Each row of a before or after table is a point. The points were changed in one or more steps. Then noise was added and the rows were shuffled. The steps act on how far a point lies along the listed directions, d1 being the first. Write out the steps. A step turns or swaps two directions, mirrors them in a line or flattens them onto one, adds a multiple of one to another, or multiplies one. Angles are multiples of 10 degrees, from the lower direction toward the higher: turns from -170 to 170, lines from 10 to 170 but not 90. Use the fewest steps. Two steps may share a direction if one is a turn and the other turns, adds or multiplies; they go together, in the order done. Otherwise the lowest direction goes first.
In the rows, zero is written as 128.

Directions:
(1): [ 91  84 154]
(2): [133  93  76]
(3): [ 78 156 104]
Before, 9 rows:
[[162 148  84]
 [118 127 149]
 [108 123 126]
 [188 103 169]
 [ 92  98 114]
 [100 131 109]
 [160 132 147]
 [144 119 149]
 [118 130 144]]
After, 9 rows:
[[ 74 111 106]
 [118 131 140]
 [181 118 158]
 [162 144  83]
 [ 95 130 121]
 [163 109 158]
 [249  66 197]
 [120 126 149]
 [ 77 147  97]]
Steps: multiply d3 by 2

Directions:
(1): [147 118 191 101]
(2): [ 75  97 152 157]
(3): [155  64 108 126]
(4): [164 136 144 188]
Before (11 x 4):
[[136 156 103 123]
 [154 128 169 129]
 [ 73 163  76 117]
 [ 94 129 105 150]
 [147  94  82 146]
 [121  84  85 130]
 [129 119 145 101]
 [ 99 130 133 148]
 [126 173 125  87]
 [136 118 156 127]
 [164 121 111 136]]
After:
[[110 102 124 147]
 [135 171 170 148]
 [141  73 140  73]
 [135 216 121 250]
 [128 108  91  72]
 [127 104 148 104]
 [ 93 136  82  91]
 [104 126 107 164]
 [182 195 154 186]
 [151 142 104 138]
 [ 82 189 119 143]]
Steps: multiply d4 by 3; turn d3 and d4 by -130 degrees

Directions:
(1): [ 63 117 142 115 164 171]
(2): [ 88 161  99 188 128 102]
Before (14 x 6):
[[ 29 163  91 199 169 118]
 [204 105 148  87 112 115]
 [109 171 102 178 116 102]
 [125 145  92 189 123 101]
 [110 110 161  80 161 147]
 [202 138 125 105  87 104]
 [137 166  97 176 139 108]
 [ 78 123 123 157 148 140]
 [142 107 143 137 116 131]
 [177 166 130 167  90  78]
 [182 119 127 107  84  90]
 [198 103 166  78 117 138]
 [227 108 130  79 113 101]
 [ 94 130  90 176 120 110]]
After (14 x 6):
[[ 87 134 123 131 171 164]
 [166 160 107 187  98  75]
 [141 163 102 187 102  71]
 [134 120 128 158 121 122]
 [135  90 147 103 139 159]
 [ 72 115 127 141 162 165]
 [ 69 138 140 115 153 166]
 [ 95 179 100 185 110  99]
 [138 170  77 200 118  56]
 [ 89  79 164  54 186 205]
 [189 125 138 100 117  94]
 [ 78  98 123 118 146 167]
 [ 63 172 139 181 140 126]
 [ 96 152  95 166 110  79]]
Steps: turn d1 and d2 by -100 degrees

Directions:
(1): [135 130 117  78  83 121  59  98]
(2): [214 120 133 140 146  87 131 102]
(3): [154 115 101 183 108 154  83 180]
(4): [141 133 184  93 179 148  93 168]
Before:
[[196 120 141 145 128 134  74 147]
 [107 136 147 108  94 191  28 168]
 [103  99  62 157  74 151 128 113]
 [109 111  86 119  45 145  62 124]
 [153 115  92 191  83 127 108 153]
 [136 122 107 128  76 126 141  98]
 [114 109 104  58  41 101  50  57]
 [178 142 102 112 132 100 146  65]
 [179 124 133 154 140 120 126 132]
 [134 111 172  97 143 135  75 151]
 [189 132 110  97  98 104  23 104]
 [ 96 105 135 112 120 169  69 172]
 [177 147 131 116 116  90 141  99]
 [ 86 134 122 111 144 166 148 119]]
After, 14 rows:
[[102 125  75 183  45 155 119 120]
 [ 90  96  82 166  88 147 128 139]
 [ 82 137 125 112 142 169 145 119]
 [180 124  59 152  65  82  84  68]
 [173 151 143 107 117  95 129 103]
 [147 126 149  87 102 138  93 121]
 [197 112 101 189 106 114 123 118]
 [133 108 129  94 121 171  51 145]
 [177 147 127  85 147 116 112  82]
 [121 111  97 113  56 144  55 125]
 [185 122 134 153 140 119 128 131]
 [186 115 132 149 114 125  61 173]
 [104 105  93  71  35 103  59  49]
 [116 104  97 174  93 110 160 110]]
Steps: mirror d1 and d4 in the line at 160 degrees; add 0.3 times d3 to d2

Directions:
(1): [ 99  93 191 178 171 158 145 140 126]
(2): [ 74 148 108 152 114 108 121 187 186]
(3): [129 112 113 105 151 191  57 124 161]
(4): [ 78 119 171  66  76 149 134 135 113]
(5): [ 81  84 109  99 173  71 114  99 125]
(6): [144 152 127  72 189 137 167 178 130]
Before, 13 rows:
[[122 141  77 101  89  53 143 129 130]
 [131 154 104 186  85 124  94  91 150]
 [135 106 114 127 117 126  84 115 139]
 [ 83 138  91 145 107  79  68 166 200]
 [ 95 109 218 132  90 176 168 149 117]
 [ 55  53 153 150 219 122  96 116 136]
 [150 168  85 126 145  79 140 176 146]
 [105  87 155 200 103 121 123  85 129]
 [115 162 109 191  95 157  74 145 174]
 [ 81  98 175 128  70 167 125 145 123]
 [ 74  96 125 136 196  80 158 157 145]
 [ 88  97 143 226 118  95 113 135 152]
 [126 138  61 162 157 139  12 130 197]]
After, 13 rows:
[[138 162 103 164 114 126 113 112 151]
 [ 82  99 176 121  86 167 133 155 123]
 [152 164  92 154 132  87 134 167 147]
 [110 163 102 162 118 146  82 153 173]
 [106 122  49 128 188 111  12 124 195]
 [ 80 131  96 148 137  76  76 173 201]
 [ 75 108 111 116 147  78 147 147 143]
 [100 119 214 116  74 179 168 152 116]
 [ 99 128 124 160  99  96 123 154 149]
 [132 100 112 121 143 119  89 120 140]
 [117 114 139 142 100 123 137 109 129]
 [ 47  67 122  80 177  98  85 105 131]
 [134 137 102 153 120  76 154 143 134]]
Steps: flatten d1 and d4 onto the line at 60 degrees; add 0.5 times d3 to d5; multiply d6 by 0.4

Directions:
(1): [185  98  99 105 137 148  86  55  97 145 119]
(2): [129 111 109 118  99 134 146 172  35 141 169]
(3): [ 90  95  47 102  85 103 144 115 167 135 137]
(4): [128 164 136 152  52  83  92 117 103 125  78]
(5): [172  69 115 185 123 114 123 152 138  60 129]
Before (13 x 11):
[[125 155 147 115 139 132 116 114 112 147 115]
 [126 157 162  84 142 145 104  97  78 187 133]
 [195 115 135 192 138 118  93 133  97  73 102]
 [ 69 153 150  76 189 157 167 136 198 179 143]
 [134 177 149  97 119 113 122 124  80 131  95]
 [ 37 139  69  65 167 144 174 120 168 168 178]
 [129 161 130 142 122 129 130 149 101 138 144]
 [ 93 172 154 126 118 126 131 138 157 154 101]
 [170 126 195 135 157 150  93 133  51 114 135]
 [105 124 114  66 185 148 144 103 177 166 153]
 [117 121 133 102 170 181 122 102 169 142 142]
 [ 70 137 123 103 142 143 153 142 170 169 159]
 [163 144 147 104 127 142  76  77  65 189 119]]
After (13 x 11):
[[ 91 124 131 186  72  85 132 183 169  94 120]
 [233  46  98 118 187 167  61  23 130 139 130]
 [ 95 135 101 204  49  49 110 151 158  55  85]
 [151  96 117 135 154 135 125 123 133 108 133]
 [ 96  80  96 184  58  68 159 212 169  71 123]
 [115 116 153 177 127 127 160 207 143  93 137]
 [128  77 101  69 192 168 121  71 164 144 160]
 [187  53 109 136 165 137  92  75 165 101 127]
 [166 113 137 117 189 139 139 125 145  86 119]
 [120 152 130 147 153 132 139 141 169 123 141]
 [131 147 104  68 190 177 130  94  83 189 158]
 [149  81  74 143  67  76 105 122 127  96 114]
 [134  78  75 132  74 132 103 116 121 114 132]]
Steps: multiply d1 by 2; turn d2 and d5 by -160 degrees; turn d3 and d4 by 110 degrees

Directions:
(1): [ 91 121 161 188  98  75  72 131 105 175 106 164 155 127]
(2): [157 183 175  84 185 112 105 136 168 190 150 138 136 121]
(3): [174  75 156  98 137  99 106 149 102 133  66  56 129 125]
(4): [ 70 126 139  48  65 113 111  99 140 145 131 118  79 141]
(5): [145  77 186 138 104 162 194 127 164 164 102 170 111 107]
Before, 10 rows:
[[135 128 107 169 140 169 174 127 126  93 138 156 124 132]
 [141 118 102 156 129 105 110 131 100 113 114 115 152 126]
 [120 117  78 181 110 137 121 117 104  94 146 124 148 141]
 [103 105 150 108  92 120 130 111 135 127 101 114  99 121]
 [119 126 102  64  94 120 133 131 142 103 128  93 107 130]
 [140 149 128 142 135 200 190 126 187 120 156 170 132 104]
 [ 79  96  97 123  80 122 134 117 105 107 120 134 111 134]
 [106 148 135  74 106 120 109 112 122 139 131 110 113 130]
 [128 125 135  60 118 153 149 112 151 124 116 107  94 136]
 [150 141  81 152 142 143 137 121 117  78 128  97 147 140]]
After (10 x 14):
[[162 155  55 114 150 178 173 113 135  49 150  84 124 143]
 [114 125 105 171 107  90  96 124  99 126 117 144 156 129]
 [116 115  82 190 108 130 113 118  95 101 138 128 154 142]
 [155 126  79  21 119 152 177 129 153  67 142  61  89 126]
 [119 140 137  71 118 118 113 116 119 135 124  96 116 127]
 [172 126 106   5 150 197 197 113 167  88 129  69  69 135]
 [ 88  84 110 135  85 109 119 129  92 113 103 128 122 130]
 [102 105 155 117  93 113 124 114 130 134  97 115 102 117]
 [202 136 107  96 175 239 239 138 199  78 150 119 120  99]
 [162 124  92 138 158 191 198 132 136  72 144 132 118 130]]
Steps: multiply d1 by 3; flatten d3 and d4 onto the line at 60 degrees

Directions:
(1): [117 158 131 184 132 151  60 139 135 146 156  95  76 109  99 136 101 211]
(2): [128 164  31 171 124 123 163 142 190  98 111 119 167 124  75 133 132 125]
Before, 14 rows:
[[113 145 121 135 114 129 133 154 140 149 126 129 140 132 117 126 108 142]
 [ 98 149 179 167 115 148  34 144  98 161 159  92  54 114 120 140  98 213]
 [114  94 202  99 115 124  95 128  54 151 159 130  95 122 156 143 112 145]
 [119 129 148 119 136 131  98 142 126 144 157 116  63 130 160 135 139 134]
 [119 128 209 124 119 143  41 133  96 161 160 117  66 116 141 140  88 194]
 [126 125 129 132 142 142 116 122 142 136 118 107 114 115 113 124 127 150]
 [127 103 137 109 129 108 178 155 130 106 116 146 156 128 142 133 143 104]
 [124 160 140 203 129 159  71 133 129 149 168  82  91  95 110 122  79 194]
 [143 161  70 160 115 123 117 164 167  98  96 114 151 126  83 140 110 150]
 [149 160  42 157 163 119 166 160 178 113 114  97 178 123  84 154 123 111]
 [138 112 244 104 136 156  35 106  58 168 207 129  13 110 183 123 112 191]
 [141 139 227 131 154 161  39 139  69 161 162  99  47 113 154 119 104 224]
 [124 109 166  83 139 118 136 114  98 152 132 163 122 137 168 124 128  72]
 [117 143  68 167 106 127 127 122 164 117 105 110 161 127 107 140 128 154]]
After (14 x 18):
[[161 151  39 107 138 108 233 144 173  72  76 144 218 141 111 113 161  63]
 [123  98 105  86 105  97 196 131 107 108 115 152 182 136 134 140 143  62]
 [121 100 187 115 134 124 125 153 102 130 138 136 111 120 154 135 128 146]
 [134 136  60 102 109 101 198 138 181  90  91 153 202 137 105 134 135  65]
 [123 109 161  83 140 116 141 115 102 151 131 162 126 139 167 123 129  69]
 [131 126 108 131 143 137 137 124 154 129 109 111 131 117 108 125 133 133]
 [113 146 122 137 117 129 132 155 138 152 127 128 139 132 115 126 105 146]
 [137 165  41 190 121 129 173 135 184 100 125 106 180 110  88 120 110 108]
 [125 132  88 110 132 114 160 144 160 116 130 131 118 140 145 133 158  82]
 [141 155 136 170 171 146  66 157 125 158 157  73  91 107 105 157  92 193]
 [138 157 112 165 119 134  74 164 145 118 117 105 111 120  95 142  95 190]
 [112 157  26 148 104 104 194 149 184  88  89 131 193 137  84 133 144  80]
 [113 139 111 171 108 137  85 119 141 138 124 100 121 121 118 141 115 189]
 [159 126  36  76 118  98 249 113 174  70 111 180 201 139 134 116 178  13]]
Steps: swap d1 and d2

Directions:
(1): [175 131  91 115 100 195 163 117 151 155 149 162  62 188 132 171  80 128
 108 113]
(2): [152 115 156 145 170 101 126 111 146 120 145  38  50 139 138  92 122 120
 131  58]
(3): [151 186 115 109 171 103 139 155 189  50  75 158 102 119 135 117 106  81
 110 158]
Before:
[[134 146 101 114 110 155 135 133 147 116 126 178 134 128 124 146  99 127
  111 169]
 [127  99 126 125 110 149 139 114 133 155 156 113 122 147 123 126 138 133
  126 123]
 [179 123 115 154 131 125 128 119 149 125 144  92  48 140 137 106 110 133
  115  62]
 [123  94 117 129 102 156 121 128  95 158 163 150 153 128 115 153 139 169
  128 132]
 [143 139 112 118 103 155 136 130 154 118 104 192 107 159 142 147 119 115
  115 141]
 [141 147 114 110 111 158 134 128 153 139 122 182 123 125 129 147 100 109
  112 152]
 [110 128 132 116 139 110 130 136 143 111  98 157 127 122 116 115 121 112
  131 150]
 [ 88  33 138 149  36 170 111  93  15 249 214  90 184 146 116 167 165 189
  162 104]]
After (8 x 20):
[[164 102 122 167 108 131 117 109 114 152 170  84  74 137 134 108 123 156
  119  63]
 [117 101 120 121 107 151 137 123 133 158 152 130 139 139 126 134 140 137
  130 131]
 [144 155 119 115 130 140 131 125 168 123 114 165 109 117 135 133  98  98
  111 145]
 [120 115 111 126  99 154 127 141 111 138 142 177 172 127 120 157 132 161
  122 158]
 [116 126 134 117 148 104 129 135 145 107 102 139 108 122 122 105 113 110
  130 137]
 [139 147 109 115 129 138 131 129 166  94 113 161 114 124 129 132 100 114
  115 159]
 [ 78  77 100 122  17 186 115 126  29 210 165 204 252 131 112 196 158 169
  146 190]
 [143 139 122 120 122 139 134 130 165  99 102 173  94 148 142 129 122 107
  118 127]]
Steps: multiply d1 by 0.7; turn d2 and d3 by -40 degrees

Directions:
(1): [125  94  80 113 164 113 134 150 110 127 123 149  75  77  85 129  92 109
  32 203 117 139 147 148]
(2): [140 199  88 113 129 127 129 165 158 153 211  78 159 114  58 145 137 165
  89  83 144 134 123 139]
(3): [128  68  67 139 150 146 143 137 130  80 145  83  62 144 150  97 111 173
 136  83 154 162  91  63]
(4): [197 146  87 144  43 194 173 133  79 168 139 116 104 157 150 149 110  95
 123 145 133 125 169 109]
(5): [204  92 139 139 111  76  67  99 123 108 187 156  73 166  94 161 134 137
 153 138 158  89 110 167]
Before:
[[148 139 105 107 148 104 100 120 116 127 171 172 123 101  76 180 138 123
   70 184 127 115 141 184]
 [ 95 109 144 114 190  74  72  98 209  87 159  99 144 156 105 102 181 201
  201  47 164 100  86 142]
 [120 103  56 123 159 125 140 167 141 118 189  98  78 126  62 108 112 158
   68 123 144 160 105 110]
 [188 244 137 149  90 128 110 126 162 163 181 109 218 138 109 145 152 139
  203  79 145  82 156 195]
 [ 40 183 169 120 197  99 146 158 168 140  74 150 220  78 134 111 158 100
  101 177  64 131 150 180]
 [157 156 117 122 133 113 127 143 121 140 140 139 124 122 119 162 121 114
   73 152 119 132 155 141]
 [ 23 100 196  95 197  79  92 134 152 110  55 161 152  74 139 103 149 110
  110 144  85 146 112 159]
 [130 124  68 133 122 176 174 177 137 115 162  77 119 109 123 130 114 168
  110  85 129 142 108  98]
 [151 167 106 114 106 136 139 155 109 185  89 147 142 111 125 137 102  83
  105 153 138 132 174 162]
 [170 126  82 120 121 111 103 133 116 148 162 117  98 105  65 139 135 135
   78 152 149 113 149 137]
 [111  98 213 146 166  66  60  93 151 113 122 175 138 119  96 128 144 132
  140 125 120  76  94 178]]
After, 11 rows:
[[163  48 132 152 192  34  57 114 157  51 173 156  54 160 112 131 148 152
  158 154 136 101  83 173]
 [181 181  57 160 116 155 135 141 167 108 195  46 147 154 138 102 128 195
  208  21 178 128 108 115]
 [148 190 136 123  91 147 143 164 137 162 161 132 181  97  87 175 136 123
  104 135 108  92 144 176]
 [128 139  60 114 134 145 141 153 121 152 137  90 118  86  86 116 129 137
   62 136 137 143 152  98]
 [ 84  25 189 113 191  41  48 104 137  65  89 180  70 118 136 114 146 123
  146 142 116 125  85 164]
 [ 90 175 113 107 146 128 152 168 140 173 148 132 167  97  56 126 126 109
   53 168 107 144 147 157]
 [111 101  46 110 176 143 142 145 121  93 156 122  90  97 115 139 120 157
   68 137 135 167 118 102]
 [159 131  88 129 141 124 135 149 124 120 151 117  96 132 123 147 114 136
   76 130 132 148 138 115]
 [ 25 146 172 102 192 109 117 107 206 119  82 111 208 118 141  84 179 166
  187  70 123 116 119 135]
 [194 112  68 125 114 120 115 152 111 144 142 123  69 139 115 136  95 123
  116 124 180 133 137 139]
 [ 56  55 157 149 198 116 119 113 147  76  79 122 111 114 158  73 119 163
  140  83 120 133  73  88]]
Steps: add 0.3 times d4 to d2; turn d3 and d5 by -150 degrees

Directions:
(1): [170 145 111 159 161  91 207  90 141 135 138  80 117 127 153 166 157 126
 107 164  72  58  31 121 108 103 120 152  95 102 127 129]
(2): [143 165 101 110 162 130 164  90 152 179 157 157 136 110 112 147  20 160
 181 150 186 118 138 186 133  86  92 108  99 151 114 166]
(3): [181  62 201 124 192 100 100 107 139 153 130 119 145 102 114  80 116  86
 110 105 149 142 120 117 199 140 110 149  74  75  68 136]
(4): [155  82  67  95  88  71  97  81  78 149 169 140 144 109 151 117 182 123
 143 154 161 142 131 106  80  94  69 135 191 102  84 158]
Before (10 x 32):
[[ 92 136 187 148 147 195 109 186 170 118 109 128 126 139  90 116  69 134
  127  98 132 152 154 129 188 163 183 113  89 169 158 100]
 [152 157 151 152 170 126 157 117 130 119 108 121 131 126 113 127 111 126
  137 120 104  91  84 127 143 113 129 140  97 135 128 113]
 [120 157 153 127 176 164 164 128 157 133 117 133 126 128  92 134  37 145
  139 133 143 114 121 155 160 129 146  98  84 133 144 122]
 [145  97 105 112 100  97 116  76 101 147 157 143 131 134 143 126 149 118
  120 147 151 149 132 118  85 113  87 142 179 110  99 160]
 [158 109 137 141 147 117 135 102 119 137 152 107 122 116 127 123 136 123
  112 130 138 148 123 127 136 118 121 139 104 100  99 130]
 [139 159 158 123 210 148 153 120 180 136 127 125 123 124 111 124  76 146
  126 109 141 103 126 170 174 120 131 120  61 150 117 118]
 [157 132  83 103 169 117 140  65 122 178 165 150 151 105 123 119 102 138
  155 155 148 109 112 135  99  94  83 136 135 111  88 155]
 [164 160  92 103 169 115 179  80 157 154 150 121 131 132 111 165  43 150
  168 155 171 103 125 170 118  82  95 115 107 151 121 156]
 [150  61 161 103 144  86  53 114 102 144 131 151 142 116 121  92 140  90
  125 121 162 169 147 106 156 140  98 133 136  89  79 148]
 [107 173 187 134 187 178 137 132 176 133 105 147 134 127  95 144  30 151
  141 123 129 125 138 171 195 155 170 120  70 155 141 114]]
After (10 x 32):
[[ 73 209 226 197 188 214 178 198 199  70  52  96 106 161 103 172  84 146
   79 112  26  84  86 142 199 197 250 132  45 166 214  53]
 [ 87 191 171 160 170 195 163 184 183  68  83  94 101 162 122 146 144 148
   81  93  55  94 115 139 153 161 201 127  77 173 181  64]
 [112 168 154 149 141 165 130 159 126  88  83 135 127 143 107 126 114 129
  134  99 102 115 121 121 143 141 160 126 111 160 156  97]
 [166  66  62  93  71  58  94  53  69 158 181 151 144 126 161 122 189 116
  127 167 163 158 136 104  50  90  52 149 222  97  74 175]
 [149  97 135 130 122  96 121 137 122  70 102  66 119 152 139 131 219  96
   75 121  73 122 103  71 114 146 144 150 146 108 138  92]
 [117 142  31 100  68  81 115  96  80 137 156 156 126 135 153 165 154 151
  161 179 142 126 123 128  45  91  81 117 207 135 129 166]
 [ 94 164 196 166 163 185 172 184 164  78  70  91 101 158  98 137 110 124
   80 116  59 101  92 116 165 177 212 113  72 132 187  69]
 [141  92  63 105 102  96  94  90  69 135 156 128 144 121 152 105 236 112
  115 150 105 131 110  68  57 117  94 152 207  91  98 132]
 [122 135  90 132 101 132 133 118 102 121 158 120 119 130 138 143 153 144
  126 144 136 153 143 129  92 109 129 128 153 136 126 123]
 [ 86 194 208 191 190 218 190 208 217 104  85  94 106 155  92 158  39 151
  111 106  75  94  98 149 198 163 224 118  26 188 202  79]]
Steps: multiply d1 by 0.4; turn d1 and d2 by -150 degrees; multiply d3 by -1; multiply d4 by 2
